Rows are points. Examples show where two turns around zero, p and q, send a point. Write where each new point lands after one turn and then the other. Backwards means that the second turn is done in reverse. Each puzzle has new turns, and all numbers are rounded.
In the rows, 128 means zero.

Turn p:
[131 189] -> [157 182]
[154 102] -> [140  93]
[99 93] -> [ 87 109]
Turn q:
[146 190] -> [181  91]
[130  79] -> [ 81 142]
[108 114] -> [121 151]
Where do these land?
q, then p: [126 171] -> [160  99]
q, then p: [186  79] -> [ 52 121]
p, then q: [149 139] -> [121 105]
p, then q: [ 84 108] -> [144 173]
q, then p: [ 95 143] -> [162 141]

Turn p:
[155 153 154 158] -> [134 119 180 136]
[123  70 143 128] -> [ 79 104 109 112]
[113 165 100  64] -> [189 154  89 103]
[114 149 100 116] -> [153 149 109 139]
[117 157 144 151] -> [129 153 161 134]
[146  75 127 152] -> [ 85  89 121 144]
Turn q:
[183  85 164 124] -> [ 75 166 135  84]
[107 148 143  81] -> [103 116 113 176]
[117 176 110 131] -> [161 129 142 166]
[112 118 143 139] -> [121 106 136 118]
[120 113  81 166] -> [180 122 116  95]
Where do these land?
p, then q backwards: [145 157 109 132] -> [120 159 108 138]
p, then q backwards: [111  96 144 113] -> [133  89 140 118]
p, then q: [151 125 149 136] -> [100 116 126 117]
q, then p: [120 186 130 154] -> [107 101 182 123]
p, then q backwards: [148 159 130 112] -> [123 140 108 160]
q, then p: [ 97 141 149 105] -> [ 87 133 124 147]
q, then p: [125  31  87 145] -> [184 108  41 109]

Turn p:
[146 101 104 168 153 133] -> [123 140 164 162 138  94]
[ 83  75 126 166 153 134] -> [122 169 109 147 141  62]
[156 134 147 136 107 142] -> [105 102 145 113 118 129]
[131 163 136 148 120 101] -> [160  96 131 125 107 124]
[115  67 109  31  96 119] -> [ 74 183  71 149 119 199]
[136 178 118 138 107 147] -> [150 116 161  90 112 141]
[129 179 156 108 161 121] -> [164  90 116 109 164 148]
Turn q:
[134 119 161  95  98 125] -> [124 131 178 142 148 133]
[130 157 152 117 157 110] -> [140 143 147 127  84 136]
[116  77 118 204 112  98] -> [113  44  85 148 135 139]
[119 116 112  82 151 150] -> [140 180 120 150 143 126]
[107 166 120  99 113 120] -> [169 144 149 103 134 128]
[173 100  80 177 128 124] -> [ 79 104  70 108 140 155]
[141 125 108 188 134 162] -> [ 92 106  81 108 123  97]
[102 165 172  62 131 136] -> [168 173 193 138 116 109]
Where do these land?
p, then q: [157 145 136 116 113  59] -> [ 80  97 100 132 173 112]
q, then p: [100  92 113 166 121 146] -> [139 156 137 181 125 110]
p, then q: [100 120 105 107 142 145] -> [136 155 126  98 104 121]
p, then q backwards: [184 175 137 123 169  90] -> [ 90  92 144 134  84  68]
q, then p: [ 56 133 128 146  96 185] -> [148  95 117 218 126 137]
q, then p backwards: [163 106 168 114 146 100] -> [177 108  98 114 103 119]
p, then q: [136 126 109 123 109 171] -> [152 143 163 131 120 105]

Turn p:
[169 117 137 118 151 120 145 140] -> [149 120 140 129 108 104 138 164]
[123 134 138 131  97 152 114 103] -> [106 152 145 137 145 153 116 125]
[118 115 107 135 142 123 161 109] -> [145 116 124  87 139 130 117 133]
[121 110 169 132 120 104 102 140] -> [122 149 142 150 111  93 119 100]
[121 166 144 131 118 147 162 115] -> [158 129 140 141 169 153 128 131]
[127 108  97 151 140 143 133 162] -> [120 106  83 125 123 118 109 147]
[131 142 103 131 105 124 151 130] -> [149 137 108 120 127 158 126 134]
[126 150 139 121 145 108  31 117] -> [ 62 146 137 148 118 105 189  91]
[116 111 118 100 135 130 154 136] -> [144  96 135 116 111 138 113 127]
Turn q:
[110 111 129 144 141 100 111 137] -> [147 142  97 140 137 113 115 134]
[105 121 101 149 114 155 131 121] -> [109 135 136 141 131 119 145 169]
[143 124 126 127 169  95 162 127] -> [163 141 107 139 118 161 148 103]
[137 133  89 151 156 155 129 137] -> [138 144 143 141 110 105 173 139]
[136 121 151 150 117 139 119 114] -> [141 130 151 122 130 128 104 146]
[133 113 157  81 114 122 139 150] -> [111 114 130 127 164 145 113  85]
[144 112  71 137 115 102 133 141] -> [126 108 110 185 106 118 146 130]
[119 178 158 133 116  98 128 132] -> [111 147 110 102  95 140  90 113]
[105 155 150  97 114 131 108 110] -> [102 113 116  81 133 127 111 128]
[149 112 149 110 123 185 120 111] -> [131 106 183 103 157 125 136 133]
Where do these land?
q, then p: [117 115 127 155  87 136 163 168] -> [117 135 104 151 184 110 128 100]
q, then p: [116 133 105 124 135 139 123  94] -> [148 108 119 133 103 134 107 135]
p, then q: [167 161 124 119 115 149 160 117] -> [127 160 173 135 127 117 141  95]
q, then p: [131 134 153 113 136 125  64 135] -> [120 136 149 102  82 116 163 110]
p, then q backwards: [104 116 156 110 143 133 145  83] -> [157 122 167 111 121 168 120 128]
q, then p: [120 132 105 113 171 141 144 150] -> [172 122 134 103 151 146 133 139]
q, then p: [174 134 137 163 124 120  86 151] -> [123 194 139 133 107 109 147 117]
p, then q: [135  93 124 123 121 114 130 148] -> [110 104 122 140 122 114 103 131]
q, then p: [127 154 132 128 127 114 144 114] -> [116 127 130 138 126 159 117 130]
q, then p: [ 90 107 117 132 120 109 120 122] -> [121 107  86 120 121 122 138 130]
